Every row gives one point. Each copy is the shape, with its points in the same order, turned, moved and blurred by noise. Is it also mirrored, or only turned?

Shape (5 x 2)
[[ 0.27  1.47]
 [-0.69 -4.11]
 [-2.80  0.32]
 [-1.29  1.24]
 [-1.84 -0.70]]
Copy 1 (5 x 2)
[[-1.81 -1.53]
 [ 3.70  0.01]
 [-0.89  1.30]
 [-1.62 -0.36]
 [ 0.11  0.73]]
Copy 1 is: mirrored
Copy 2 (5 x 2)
[[ 1.93  0.14]
 [-3.35 -1.81]
 [ 1.34 -3.22]
 [ 2.02 -1.42]
 [ 0.25 -2.28]]
Copy 2 is: mirrored
Copy 3 (5 x 2)
[[-0.80  1.58]
 [ 0.96 -3.86]
 [-2.77 -1.37]
 [-2.26 -0.04]
 [-1.48 -1.35]]
Copy 3 is: only turned

Shape (6 x 3)
[[-1.87  0.97 -0.28]
 [-4.03  1.05  1.64]
 [ 2.42  0.07  1.70]
 [-1.06 -1.97 -0.80]
 [ 4.03 -1.40  1.46]
 [ 0.16  0.56  0.09]]
Copy 1 (6 x 3)
[[ 0.49 -1.27 -1.72]
 [-0.84 -3.69 -2.46]
 [ 0.71 -0.46  2.97]
 [-1.43  0.91 -1.03]
 [ 0.15  1.13  4.30]
 [ 0.83 -0.51  0.16]]
Copy 1 is: mirrored
Copy 2 (6 x 3)
[[-0.94  0.58 -0.37]
 [-2.92 -0.74 -1.73]
 [ 0.75 -1.46  3.54]
 [ 1.75 -0.55 -0.94]
 [ 2.58 -2.27  4.46]
 [ 0.18  0.23  1.44]]
Copy 2 is: only turned
Copy 3 (6 x 3)
[[-1.61  0.99  1.62]
 [-1.92  3.81  1.40]
 [ 2.68 -0.18 -1.03]
 [-2.50  0.02 -1.30]
 [ 2.88 -1.43 -3.38]
 [ 0.06 -0.18  0.28]]
Copy 3 is: mirrored

Shape (12 x 6)
[[-1.81  0.09 -2.74  0.62  0.02 -0.96]
 [-0.65  0.89 -0.95  1.40  1.29  2.91]
 [ 0.04  0.96 -0.31 -1.74 -1.04  1.08]
 [-0.27 -2.00 -0.96  0.10 -0.25  0.84]
 [-1.34 -0.21 -2.43  1.21 -1.92  2.48]
 [-1.44  0.72  0.38  2.25 -2.50  0.39]
 [ 4.77  4.83  1.00 -0.82  3.40 -3.01]
 [-0.19  0.50  1.54 -0.14  1.21 -0.47]
 [-0.42 -0.21 -1.43  2.17 -0.46  1.02]
 [-1.00  4.02 -0.73 -1.27  3.17  0.77]
 [-1.64  0.26  0.60  1.21 -2.27  1.28]
 [ 2.08  3.52  1.94 -1.21  4.72 -1.54]]
Copy 1 (12 x 6)
[[-1.44 -1.26 -2.24  1.21 -1.89 -1.77]
 [-0.74  0.99 -1.48  2.42 -0.37  1.41]
 [-0.35  0.67 -0.92 -1.05  0.66 -0.60]
 [-1.34 -1.70 -0.42  0.24 -0.72  0.46]
 [-2.25  1.15 -0.96 -0.21 -2.73  1.23]
 [ 0.40  1.32  0.79  0.46 -3.32 -1.09]
 [ 6.63 -0.95 -4.65  1.66  2.86 -2.20]
 [ 1.33 -0.89  0.03  1.73  1.09 -1.17]
 [-0.22 -0.16 -0.75  1.29 -2.62  0.43]
 [ 0.17  1.92 -3.59  2.50  2.37 -1.78]
 [-0.14  1.03  0.98  0.14 -1.90 -0.33]
 [ 4.17 -0.55 -2.94  3.43  3.95 -2.19]]
Copy 1 is: only turned
Copy 2 (12 x 6)
[[-0.90  1.09 -1.20  2.38 -0.76 -0.86]
 [-1.33  1.84 -0.44 -0.05  1.99  1.33]
 [-0.27  0.67 -1.21 -1.52 -1.84  1.29]
 [ 0.03 -0.40 -2.09 -0.15  0.58 -0.80]
 [ 0.08  0.85 -2.97  1.72  0.69  2.01]
 [ 1.11 -0.93 -0.06  1.86 -0.24  2.28]
 [ 1.66  4.45  5.54 -3.23 -2.62 -2.19]
 [-0.66 -0.44  1.68 -1.56 -0.38 -0.45]
 [ 0.37  0.80 -1.06  1.48  1.24  0.70]
 [-3.51  3.66  1.71 -1.29 -1.17  0.80]
 [ 0.04 -1.26 -0.76  0.71 -0.30  2.70]
 [-1.47  2.89  4.78 -3.57 -1.23 -2.00]]
Copy 2 is: only turned

Shape (12 x 8)
[[-2.03  1.19  1.34  4.37 -0.76  0.21  1.44 -0.31]
 [-0.33 -1.97 -1.90 -1.30  1.89  0.06 -3.62  0.37]
 [-1.89  2.07  2.66  2.31 -1.69  0.26  0.93  1.01]
 [-1.79 -1.73 -2.06 -0.76  0.45  1.93 -2.63 -2.93]
 [-0.21  1.53 -2.47 -1.96 -0.11  3.22 -0.96  0.37]
 [-0.13  1.96  1.86  1.89 -1.87  0.91  1.43 -1.95]
 [ 0.93 -3.01 -0.29  0.17 -0.67 -2.49 -0.37  2.49]
 [ 1.40  0.86  1.00  1.46  1.64 -1.56  1.96  1.55]
 [-2.13 -3.74 -1.04 -2.71  1.35  1.43 -0.97 -0.80]
 [-2.54  0.57 -3.27 -1.70  0.73  2.71 -0.14 -0.13]
 [ 2.18 -0.93  2.76 -0.65  2.66 -1.48 -2.70  2.70]
 [-1.83  3.19  1.29  0.74 -0.83 -1.50  0.61 -1.04]]
Copy 1 (12 x 8)
[[-1.76 -2.27  1.53  3.97 -2.23  0.87  1.85  0.99]
 [-1.21  1.62  0.04 -1.27  1.33 -1.53 -2.64 -0.80]
 [-2.41 -1.15  1.87  2.27 -2.97  2.68  1.34  1.52]
 [ 0.40  0.40  0.24  0.31 -1.45 -1.72 -3.41 -2.76]
 [ 1.36  1.68 -0.44  0.59 -0.27  3.09 -2.50 -1.07]
 [-0.95 -3.63  0.90  1.60 -2.90  2.79  0.35 -0.14]
 [-2.09 -0.02 -1.73 -1.84  0.10 -1.31  0.66  2.83]
 [-1.33 -2.28  0.76 -0.05  1.55  1.54  2.44  2.25]
 [ 1.60  1.89  1.17 -1.98 -1.42 -2.46 -2.03 -0.31]
 [ 2.35  2.57 -0.27  1.12 -0.84  1.27 -1.26 -1.84]
 [-3.94 -0.42  2.30 -3.06  2.62  0.71 -1.46  2.75]
 [-2.39 -1.49  1.33  0.72 -2.14  2.89  2.14 -1.57]]
Copy 1 is: mirrored
Copy 2 (12 x 8)
[[-2.78  2.93 -0.75  2.27 -0.33 -1.62  0.75 -0.13]
 [ 3.15 -1.97  0.23  0.26  2.87  0.43 -2.91 -0.38]
 [-3.24  1.86 -0.16  0.61 -2.02 -0.75 -0.93  0.45]
 [ 1.25 -2.08  0.00  0.77  2.94 -0.64 -0.99 -4.02]
 [ 0.37  1.47  3.21  0.01  1.59  1.12 -3.66 -3.13]
 [-3.51  2.00  1.66  0.86  0.18 -0.52  1.23 -0.51]
 [ 2.90  1.33 -1.41 -1.98  0.02  0.95 -0.18  2.09]
 [ 0.22  2.85  1.52  1.52  0.15  0.53  0.15  3.40]
 [ 3.55 -2.53  0.51  1.18  1.11  1.96 -1.17 -3.15]
 [ 1.95  0.94  2.32  1.60  1.45  0.05 -2.87 -4.40]
 [ 0.82 -1.63 -0.30  0.02  0.72  1.88 -2.49  4.87]
 [-1.34  1.35  2.36  0.61 -1.54 -2.31 -0.03  0.19]]
Copy 2 is: mirrored
